Rows are points. The last column is the point's height on a tilted bowl or saddle (a function of degree 2), plus a little noise. Count its main directions that bend up, bend down and stay straight.

Points (17 x 4):
[[ 45  71  30  58]
 [-48 -20 -30  20]
 [  4  -8  49  19]
 [ 28  -9   7  -2]
 [  4 -19  -1  -4]
 [ 61 -24  19  23]
 [-46  12  33  18]
 [ 12 -28   8   1]
 [-22  -4   9  -4]
 [  2 -13  -7  -7]
 [  0 -35  42  24]
 [ 40  43 -65  61]
 [ -1  39  95  95]
 [-36 -41  18  24]
 [-48 -22  -4  13]
 [-19  63   9  25]
 [-12  -3  28   2]]
Directions: 3 up, 0 down, 0 straight

Points (25 x 5):
[[ 69 -21 -39  -7  14]
 [ 67  33 -22 -31  30]
 [-21  35  13  28 -17]
 [ 52  14  -4  -7 -25]
 [ 40   0  95  10  52]
 [  1  17   1   1 -59]
 [ 16 -31  -3  -5 -63]
 [ 20  10 -87  10  19]
 [-12  -6 -17  10 -60]
 [-27 -68 -26 -17 -11]
 [-14 -16 -44 -48 -10]
 [ 29  72  12 -45  38]
 [ 46  16  10   2 -32]
 [-16  21  14  29 -32]
 [ 82 -42 -19 -20  45]
 [ 27 -32  63  21  -4]
 [  9 -87   5 -47  25]
 [-17 -29   8  41 -31]
 [-54   8  40 -59  41]
 [  4 -61 -14  30 -28]
 [ 40  47 -17  31   8]
 [-22 -43 -39   2 -33]
 [-92  19   9 -34  95]
 [ 40  13  30  36  -7]
 [-59  -7 -17 -21   1]]
Directions: 4 up, 0 down, 0 straight

Points, 27 rows:
[[-24  -9   6  -3  14]
 [ 40  -9 -10 -13  23]
 [  6  -3 -17  19  16]
 [-27  -6  25  34  21]
 [-49  45 -34 -40  40]
 [-70 -25  25 -46  50]
 [ -6  11 -26 -48  25]
 [-11 -22  95 -41  68]
 [-19 -21  40 -30  30]
 [-10  -3 -10  26  16]
 [-75 -36  61  -8  55]
 [ 55   2 -55 -66  52]
 [ 19  91  37 -68  95]
 [ 73  25  47 -18  52]
 [  5 -24  -3 -33  22]
 [ 19  -1  -6 -18  16]
 [-15   7 -48 -33  22]
 [-44 -38 -47 -33  33]
 [ 10 -36  52 -28  39]
 [-20  24  32   0  19]
 [  2  -7 -46   5  20]
 [  0   8  22   0  15]
 [ 20  -1  17 -19  19]
 [-16   6   5  -6  13]
 [  8  -2  76  48  41]
 [ 18 -51  27 -43  43]
 [ 19   6  19 -37  26]]
Directions: 4 up, 0 down, 0 straight

Points:
[[ 17 -30 -38  10  30  -3   2]
 [ -2  35  -3   6  -2 -12   6]
 [ 46 -49 -11  25 -54  -3 -49]
 [-39  21 -49  39 -52 -30 -38]
 [ 55 -40 -14  30   4  18 -13]
 [ 39  -3  95  51  -2  -5 -88]
 [-50  24  25 -32  -1 -21 -18]
 [ 66  -9   4  -2 -15 -25 -27]
 [-18 -31  18  -2  10 -11  -7]
 [ -2  -7  -9  46   6  30  -7]
 [  9 -14  16  -4 -45 -18  -9]
 [ -1 -11  49  27 -36  -6 -22]
 [-15  59  51  -4  25   5 -15]
 [ 15  25  41 -21 -30   9  15]
 [  7  -3  26 -33   6 -11  -9]
 [-55  -9 -18 -24 -44 -17 -43]
 [ -5 -22 -35  -2 -15 -25 -20]
 [ 24   9 -28   8  42  45 -26]
 [ 28   4 -10  26   5   5  -3]
 [-12  12  34  29 -21  17  -3]
 [-26   3  14  16  11 -34 -16]
 [  0  10 -16  41  18   4  -8]
 [ -3 -11   0  90 -39 -31 -62]
 [ 26  26 -37  13 -28  26  -4]
 [ 65  -5  17 -90 -10  -7 -82]
 [-34 -32  -3  20 -26 -84 -69]
 [ 55 -17  14 -38 -60  71 -77]
 [ 69  42 -25 -95  -5  19 -95]
 [-27   0 -29  -9 -27  60 -27]
 [-27  26 -30 -21  16  67 -41]
 [-12 -12  18 -55  14 -13 -29]
 [ -3 -14  -8   9 -18  48 -12]
 [  5  -6 -20 -25 -29   9 -12]
 [ 13  20  -2  -3  11  10   0]
 [ -7   7 -18  23 -13 -39 -12]
 [ 38  32 -45 -12  -5  56 -37]
 [ -3 -56   5 -44  18 -34 -29]
 [  2 -68  -4  -4 -26  22 -32]]
Directions: 1 up, 5 down, 0 straight

Points (43 x 7):
[[ 30  26  -2 -26  35   4  15]
 [-30  16 -15  72 -19 -22  27]
 [  5  28  38 -26 -10 -27  28]
 [  1  22 -47 -16  -3  19  14]
 [ 60  -7  11  50  -5 -28  37]
 [ 38  17  15  38 -23   7  24]
 [-10 -47 -35  -4 -20  36  38]
 [ -1 -61  -9  37 -64  46  59]
 [-41  -1 -18  -7  54 -35  34]
 [ -3  -8 -13  64  63   8  43]
 [ -9 -44  27 -35 -19  37  45]
 [-24 -14   6   6  22  28  22]
 [-13  -8 -53  43  16  19  31]
 [-14 -12 -20  -5  14  37  19]
 [-12  -8  19  16  38  20  23]
 [ 23  27  31   4  43  23  34]
 [-18 -15 -19  44   2 -65  41]
 [-10 -36  -8  34  12 -19  22]
 [  1  10  33  11  -4 -34  23]
 [-45 -12 -12   2  24 -12  23]
 [ -7  34 -16 -43  22 -20   5]
 [  7  53 -30  27  17  35  35]
 [-23  33 -44 -44 -37   3  25]
 [-16  61 -28  18  -3  -4  28]
 [-24   5  43  37 -12  53  46]
 [  4 -63 -17 -35  -9 -37  44]
 [-21 -38  20 -54  49  10  35]
 [ 35  13  92   8  14  -1  78]
 [ -2  26  -7   5  23 -44  20]
 [-16  73  31 -57  -3  16  44]
 [ 10  30  11  -8 -32  12  23]
 [-36   5 -33 -68  15 -75  36]
 [-41  54   4 -18 -34  39  52]
 [ 20 -32 -45  95 -40 -94  93]
 [ 42  16 -30  -7   6  -3  18]
 [-86  18 -11  33  15  18  65]
 [-22   0  38   6 -23   9  26]
 [ 37  -9 -11  45 -46 -56  44]
 [ 33   8  13 -28  -9  47  36]
 [ -8 -11 -18 -17  -2  32  15]
 [ 12  12  -1  41  23  31  21]
 [ 51 -18   4  -5 -39 -37  45]
 [ -2 -37  28   9  12  66  53]]
Directions: 5 up, 0 down, 1 straight
